Each row is a point. Any point is a mix of the corners, with weights that add up to 1. It lies inside the corners' shape when no weight is negative. Is each point inside? If not, which corners have a negative weight?
(in the rows, 128 means zero)

Corners:
(1): [197  75]
(2): [ 77 163]
(3): [ 94 108]
Points:
[ 89 153] => inside
[ 45 145] => outside (1)
[134 120] => inside
[ 61 146] => outside (1)
[155 114] => outside (3)

Corners:
(1): [101 157  43 156  75  58 138  95]
(2): [ 69 101 170  50 160 115 185 165]
(3): [ 85  27 102 208 159 125 206 134]
(4): [ 50  24 136 159 170  57  78 142]
(5): [104 153  46 165  93 224 112 213]
(6): [ 98 179 139 150 186 162 116 181]
(7): [ 89 132 141 107 167 134 107  55]
(8): [191 112  76 175 104 173  76 132]
(9): [111 156 192 127  93 168  52 135]
Points:
[111  69 101 183 141 137 153 135] => inside
[113 113 104 142 118 140 111 118] => outside (6)
[ 93 102 116 151 137 169 144 192] => outside (1, 7)
[102  95  68 206 137 116 119 128] => outside (2, 9)
[ 98 114  89 149 102 103 123 112] => outside (6)
[126 159 137 113 136 180  70 158] => outside (1, 3)

Corners:
(1): [ 38 149 140 103 116 156 147 148 155 169  57 193]
(2): [ 64 191 120  69  48 169  95  99 148 118 115 203]
(3): [194  81  80  90 136  88 179 137 138 117 150  70]
(4): [110 137 140 171 156 160 107  70 146  46  87  77]
(5): [140  89 130 101  37 226 207 109  64 148 183 215]
(6): [ 73 185 201  81  99 177 133 182 166  73 144 196]
(7): [208 154  27 126 116 137 185 159 102 138 106 127]
(8): [152 112  68 191 165  62 154  88 151  63  81 144]
(9): [138 157 111 165 216 106 102  62 129 149 118 114]
(10): [212 136  62  89 167  85 166  97  53  94  84 111]
(11): [ 88 179 189 161 121  86  92 122 141 163  75 125]
(12): [155 102  18 108 111 109 127 201  42 154 137 165]
(13): [ 73 189  81 197 188  63 181  76 121  62  90  66]
Points:
[ 80 162 141 133 112 140 131 134 149 116 118 158] => outside (10)
[107 150 124 116 104 139 144 136 124 116 108 158] => outside (9)
[120 172 123 154 140 127 148  91 145 100  90 141] => outside (3, 12)
[166 113  92 133 134 115 175 133  99 106 107 114] => outside (2, 9)

Corners:
(1): [145 127 181 122  97 171 197 109 154 147 190 189 137 139  89 193 134 100
 166 102]
(2): [129 155 185 152  87 168 140  56 210 178 152 108 116  87 108  72 135 163
  91 162]
(3): [163 181  54  82 183  98 171 167  83 197 136 117 136 120 159  89  59 123
 111  41]
(4): [ 95 168 147 108  88 131 154 156 159 121 163 137 142 146  85 122  81  74
 155 205]
(5): [170 122 190 207  19 141 157 121 136 147 127 106 217  86  97 111  66 119
 142 139]
(6): [136 131 120  23 139 110 131 143 102 113  94  86 146 157 203  74 134 171
 108  34]
(7): [111 111  61  74 241 145 112 108 106 161  68  74 166 188 140 127  45 157
 148  25]
(8): [150 123 146 198  48 163 188 162 192 109 114 126  72 108 127 157  73 137
 131 160]
(9): [175 239 228 168 103 162 149 127 176  70 130 139 121  68  80 191 103  99
 146 184]
(10): [ 91 164  71  64 134 102 114 109  53 167 113  83 110 130  94 151  73 172
 133  27]
(11): [200 122 143 124  94 119 130  90 155 105 196 142 136  95 129 167  71 157
 140 205]
(12): [190 216 137 173  41 175 155  77 120 138 142 123 119 180 139 139 128  92
 165 171]
(13): [175  93  74  62  89  93 141 125 193 144  71  88 155  25 108 176  80  43
 104 102]
(14): [146  80 137 131 131  67 140 122 114 139  49 167 142 100  93 149 117  93
  49 164]
(15): [143 164  30 100 184 145 100 162 111 163 135  94 180 167 127 146 175 165
 107  44]
(16): [147 132  41  59 197  26 163 128 112 150  67  59 146 169  95  80 135 196
 181  20]
(17): [172 147 168 143 121 186 219 131  88 131 160  57 111  70  84 147 123 107
 150 192]
(18): [196 138 149 161  76 209 161 118 145  96  97 187 119  47  81  60 121 144
 163 159]
(19): [120 109  72 128 186  71  83 142 101 152 139  94 108 109 158  84 101 116
 176  29]
(20): [141 149 124 145  91 155 191  91 154  51 184 141 138 133  76 137  94  75
  80 131]
(21): [232  75 169  91 107 121 121 163 175 156  95 120  95 119  46 135  59  75
  83 128]
Points:
[164 141 122 119 128 133 159 123 125 141 124 104 132 110 111 128 104 129
 129 105] => outside (4)
[195 121 116  59 186  68 117 130  42 171  64 110 145  92 141 120  76 116
 188  47] => outside (2, 4, 8, 15, 20)
[175 188 173 235  76 166 171 136 171 143 169 193 133 152  63 118 132 103
 137 174] => outside (6, 7, 10, 11, 13, 17)
[157 149 131 126 128 139 147 122 121 137 133 117 139 132 104 121 111 133
 130 120] => outside (8, 13)

Corners:
(1): [187 117 109 178 167 180 118 114 136 145  64 140  82 155 178 183 164 133
 106 117]
(2): [ 90 171 149 137 157 126 137 155 174 152 106 141  73 111 128 163 150 197
 145 117]
(3): [176 161  97 113 132 149 163 125 100  61 129 129 143  31  81 131 107 104
 108 180]
(4): [172 130 100 114 150 166 130 119  73 127  78 181  69 138 161 142 249 137
 133 130]
(5): [ 95  66 126  63 103  97 143 122 151 116 177  92 139 118  91 106 104 188
  98 158]
(6): [ 96 135 122 128 190 170 139 175 133 118 113 161  90 174 157 158 151 105
 128 140]
(7): [120 113 105 132 185 130 110 101  63 136  75 136  15 136 174 159 167  84
  86 125]
(8): [155 180 101 130 181 164 129 158  96 182 131 142  96 146 179 130 160 121
  98  71]
(9): [104 130  33 121  77  82 168 120 133  88 154  61 123  98 109 100 120 130
 132 187]
(10): [134 166 135 155 127 101 182 145  59  91 114  82 204 111  80 130 157  92
  92 160]
(11): [143 121 109 159 114 165  99 171 102 146  88 140  41 137 105 178 154 119
 110  94]
(12): [105  77  75  91 118 125 157  88 115 121 113 109  99 113  86  47  52 191
 169 132]
(13): [ 82  82  78  32 112 118  89 131 133 130 127  50 153  93 110 106  82 174
 185 169]
(14): [ 79 112  67  93  66 101 149  81 124 133 139 133 193  68  84 131 109  98
 130 150]
(15): [122 105 105 145 135 158 186 172  88 132  93  97 157  39 129 101 172 100
  82 164]
(16): [165 125 119 109 181 122 165 167 148 161  52 155  67 145 164 189 172  87
 122  80]
(17): [152 116 116 160 141 142 101 138 108  76  73 166  79 122 189 111 175 105
 106  74]
(18): [100  94 120 121 112 132 157 102 136  92 183  52 133  72  62  97 127 120
 184 143]
(19): [143 176  78 139 165 105 136 152 120 101 109 106 200  82  37  85 187  82
  73 182]
(20): [120 119 158  65  97 109 104 153 176 190 138  92  73 139 130  66  86 161
 184 193]
(21): [156 119 119 150 187  78 111 194 130 173 145 151  92 106 132 166 134 153
 163 153]
Points:
[135 123 107 120 148 124 142 141 126 132 103 126 103 115 124 129 143 124
 129 128] => inside
[128 142  85 136 152 121 133 140 109 126 108 130 114 139 140 146 160 128
 105 113] => outside (3, 15, 18, 20)
[120 134 104 108 140 111 150 139 121 117 128 116 131  86 110 111 136 125
 128 154] => outside (1, 11)
[130 117 104 115 136 124 135 134 117 118 118 119 114 104 118 118 126 137
 131 141] => inside
[178 126 119 167 144 183 106 150  48 116 106 103  59 127 215 175 188  67
 134 160] => outside (2, 5, 12, 14, 16, 19)
[126 128 108 120 132 135 126 132 117 124 124 117 112 109 123 118 135 139
 126 145] => outside (16)
[130 112  99 112 138 124 139 128 112 118 124 110 125 109 125 109 135 117
 129 146] => outside (2, 11)
[147 136 110 137 174 124 122 155 114 126 103 143  85 136 137 154 151 142
 117 124] => outside (14, 15, 18, 20)

Corners:
(1): [128 129 136 137 110 126 125 142 156 126 116 118 119 156 112 142 140 113
 155 120]
(2): [134 128 132 120 165 135 111 144 113 120 121 118 141 119 136 136 137 124
 169 157]
(3): [133 125 130 111 112 114 130 148 143 139 144 119 145 117 105 170 140 116
 134 196]
(4): [156 108 113 124 121 108 128  98  99 123 117 130   7 108 132 132 120 158
 182 125]
(5): [127 122 136 120 130 122 132 138 119 127 118 116 143  97 102 134 138 130
 141 103]
(6): [147 156 135 123 141 113 111 118 121 132 118 106 139 112 100 137 137 137
 110 100]
(7): [ 98 111 127 165 138  95 173 129 140 109 115 143 140 115 138 136 134 113
 131  98]
(8): [124 115 108 138 137 127 108 106 203 122 124 103 142 107 110 129 134 111
 105 101]
(9): [ 92 132 115 117 129 111 133 139 117 109 140 122 106 108 115 127 140 129
 112 104]
(10): [111 148 103 136 140 146 172 136 110 116 122 181 130 109 128 140 138 147
 111 107]
(11): [144 133 120 117 116 127 109 145 137 133 116 109 147 112 124 149 122 117
 108 115]
(12): [126 111  92 143 114 112 105 142 150 158 130 123 150 140 105 131 126 124
 104 103]
(13): [134 118 136 128 122 134 126 116 115 112 144 118 137 117 126 140 139 159
 112 119]
(14): [133 115 124 150 163 119 133 129  99 124 127 115 118 127 133 141  54 152
 169 101]
(15): [ 90 120 129 153 114 109 105 100 125 107 123 197 141 137 107 180 140 125
 102 104]
(16): [146 140 146 127 137 140 100 150 132 168 130 113 128 115 117 131 134 109
 125 118]
(17): [141 123 124 154 117 105 113 139 185 116 153 128 145 125 112 132 142 118
 118  98]
(18): [147 116 132 165 138 131 105 135 133 103 118 113 145 114 101 149 132 124
 109 114]
(19): [151 116 128 122 143 132 106 124 117 108 119 132 140 117 112 119 102 119
  98 125]
(20): [150 119 111 122 140 132 114 114 107 125 151 118 135 126 121 158 103 115
 147 136]
(21): [105 115 137 118 165 123 156 136 108 107 118 143 121 117 116 160 139 138
 121 100]
Points:
[138 129 128 112 134 134 113 131 123 136 118 132 128 126 118 146 123 136
 125 144] => outside (5, 7, 9, 17, 18, 20)
[117 125 133 148 140 133 128 132 150 112 130 139 167 131 128 161 130 116
 123 124] => outside (4, 5, 6, 9, 12, 19)
[135 122 123 129 131 126 120 125 124 122 134 123 133 121 119 145 124 128
 128 121] => inside
[122 130 139 125 132 132 129 139 130 117 125 129 105 110 119 145 141 136
 142 120] => outside (6, 7, 12, 19, 20)
[131 114 118 111 119 123 129 124 131 118 126 137 120 123 118 151 136 134
 138 133] => outside (6, 7, 9, 14, 16, 18)
[127 124 129 135 136 122 127 132 132 128 126 125 130 117 120 139 131 125
 126 112] => inside
[126 123 124 135 130 118 126 132 133 125 125 128 127 119 117 140 129 130
 125 114] => outside (20)
[ 99 112 117 138 136 128 138 136 137 110 129 129 169 123 119 157 129 122
 124 123] => outside (4, 6, 16, 17, 19)
[143 131 138 126 136 126 127 139 113 124 130 121 122 115 120 140 127 130
 139 126] => outside (8, 12, 15)

Corners:
(1): [160 112 160 121  66 156 135 158 104 157 120  79  97  82 110  73  96 131
 167 134]
(2): [ 97 178 121  61 139 111 105  96 118 122 184 164 202 136  82  88 145  96
 113 165]
(3): [ 85 101 129 214 133 117 174 116 214 117  89 110 104 147 116 126 136 132
 206  98]
(4): [101 166  54 121 150 165 152  95 166  48  90 100 179 109 126 184 107 148
 111 176]
(5): [129 165  88  97 140 110 157 168 103 173 110 116 190 127 135 136 167  94
 101  94]
(6): [111  48 160 145  91 169  73 145  83 168  56 151  78 123 147 184 128 115
 176 212]
(7): [155 145 129  81 131 136 102 140 127 145 127 125 139 249 159  49 118 173
 109 140]
(8): [ 99 105  93 149 152  36 121  87 202 149  80 104 111 126 136 140 144 153
 142 111]
(9): [191  83  49 135 149  75  94 103 171 181 114 126 126 114 100 176  41 110
 145 122]
(10): [143  87  79 121 154  80 120 118  79 167 147 125  52 128 110 129 117 126
 154 170]
(11): [129  58 150  81 142 106 104 153 110 128 150  88 131  91 115 123 116 150
 103  90]
(12): [121 184 169 114 143 167 118 135 144 179 131 129 108 161 138 104 153  72
  83 154]
(13): [114  99 157 118 132 135 173 109  72 162  93  67 118 125 167 161 148 132
 157  84]
(14): [187  80 149 154 162 161 118 159 129 153  87 113 127  90 145  58 139 128
 224 101]
(15): [ 94 162 173 148 143 114  75 130  98 126 111  95 136 103 120 119 117 125
  75 126]
(16): [146 151  56 166 162  65 137  69 161  66 135 128 100 102 139 169 182 121
 155 122]
(17): [125 153 140  70 140 171  73 149  91 158 134  85  95 180 133  71 173 125
 168  61]
(18): [135 244 135 116 166 113 141 173 143 104 181  57 123 103 146 139 144 133
 153 116]
(19): [126 113 174  63 153  99 102 159  91 170 129 129  63 114 160 101  94 109
 137  62]
(20): [114  82  82 133 152  92 104 118 132 111 102  95 131 132 185 174 113  63
 155 160]
(21): [ 60 137 120 153 116 109 126 115 156 194 154 139 158 106 155 127 122 168
  72 100]
Points:
[129 130 126 113 138 121 116 131 121 146 122 108 126 122 136 119 129 123
 135 122] => outside (3)
[119 138 140 129 138 120 104 130 119 139 117 105 126 123 131 120 122 120
 116 128] => inside
[125 126 121 119 137 119 125 129 129 140 126 111 117 113 131 128 128 120
 149 121] => outside (7, 15)
[123 136 116 123 141 115 113 127 136 137 125 120 127 125 130 123 127 122
 129 130] => outside (13)
[112 115 122 110 123 120 125 128 130 171 120 123 127 140 128 120 116 135
 122 117] => outside (14, 15, 16, 18, 20)
